Each row is a point. The points of each table are mixes of a few directions, plus a little noise. How many directions does each table use, and how many do they share? Where both have some left over, give the other angles between the two spaces (their principal angles), to ten degrees, smallest first.
In the rows, zero is written as 128.

First, 7 rows:
[[114 114]
 [176 179]
 [119 119]
 [145 145]
 [ 92  90]
 [153 155]
 [ 97  96]]
Second:
[[160  97]
 [100 155]
 [162  96]
 [ 98 157]
 [165  92]
 [111 144]
 [100 155]]
Directions: first 1, second 1, shared 0; angles 90

First (6 x 3):
[[152 129 103]
 [ 86 122 161]
 [165 137 108]
 [123 142 174]
 [162 122  72]
 [ 79 116 150]]
Second (7 x 3):
[[127 134 145]
 [132  89  14]
 [127 139 159]
 [127 135 147]
 [128 127 127]
 [127 142 169]
 [128 130 135]]
Directions: first 2, second 1, shared 1

First, 6 rows:
[[104 158  92 175]
 [130 121 132 133]
 [100 178  85 143]
 [160  81 175  85]
 [133 112 136 144]
 [142 118 147  87]]
Second, 5 rows:
[[136  91 140 130]
 [156 124 173 110]
 [118 118 108  90]
 [129 203 136 143]
 [100 105  84 166]]
Directions: first 2, second 3, shared 2

First (9 x 8):
[[ 44  67  25  10 113  94 189 185]
 [171 159 181 188 136 146  97  99]
 [128 128 128 128 128 128 128 128]
 [124 125 123 122 127 126 131 131]
 [122 124 121 119 127 126 132 132]
 [124 125 123 123 127 126 131 131]
 [146 141 150 154 131 136 115 116]
 [138 135 140 142 130 132 121 121]
 [154 147 160 164 133 139 109 110]]
Second:
[[107  90 141 139 128  81 128  96]
 [119 112 167 130 125 151 101 180]
 [136 126  87 138 125  84 161  52]
 [156 131 113 152  89 154 129 131]
 [133 122 109 133 152  84 160  63]
 [122 138 120 125  85 157 102 165]
 [126 135 179 108 200 151 126 176]
 [124 170 107  98 122 161 118 163]]
Directions: first 1, second 4, shared 0; angles 50

First:
[[ 76 187 134 144  72 138  91 124 109]
 [155 164  88 139 148 125 122  77 141]
 [160  86 112 128 109 142 108 149 163]
 [ 79 139 192 125 147  94 147 126 117]
 [151  95 111 110 143 143 160 157  99]
 [104 148 179 137 171  78 133  82 161]
 [125 173  85 140  95 149 101 111 116]
 [155  93 103 119 111 155 127 162 122]
 [148  65 148 105 157 126 164 168 122]]
Second (9 x 9):
[[146 134  87 121 125 153 139 136  93]
 [ 60 146 217 144 114  84 103 119 164]
 [ 64 157 189 138 105 106 112 128 127]
 [151 156  36 111 109 190 153 151  28]
 [164 103 110 125 146 129 133 123 150]
 [113 130 149 132 126 117 123 126 139]
 [142 126 107 124 130 139 133 131 117]
 [143 110 132 129 141 120 127 122 155]
 [169  90 125 128 155 116 128 117 179]]
Directions: first 4, second 2, shared 2

First, 9 rows:
[[128 140 135 134 138 132 149 130 133 124  99]
 [137 151  78 146 138 141   7  71  72  72 112]
 [123 118 155 119 124 122 194 158 158 157 132]
 [128 111 118 119 115 123  98 124 121 133 168]
 [126 106 124 116 111 120 110 131 127 141 176]
 [126 120 138 122 124 124 152 141 140 142 138]
 [127 104 118 116 110 120  95 127 122 138 182]
 [130 166 140 148 156 140 171 127 134 109  45]
 [126 137 145 131 136 129 175 142 145 135 100]]
Second:
[[131 168 140 117 139 129 102 117 119 175 121]
 [132 105 121 130 127 129 176 126 127  94 102]
 [138  94 124  85 106 111 143 112 109 167 172]
 [143 110 108 109 126 125 147  92  93 112 105]
 [121 135 163 124 131 125 189 161 162 165 123]
 [122 151 131 131 128 129  68 131 128 152 156]
 [126 175 131 153 153 141 109 122 127 114  75]
 [135  68 112 110 106 118 174 123 119 102 150]
 [110 170 131 193 152 151  89 157 160  69  87]
 [121 107 120 129 111 124  83 140 134 129 188]]
Directions: first 2, second 4, shared 2
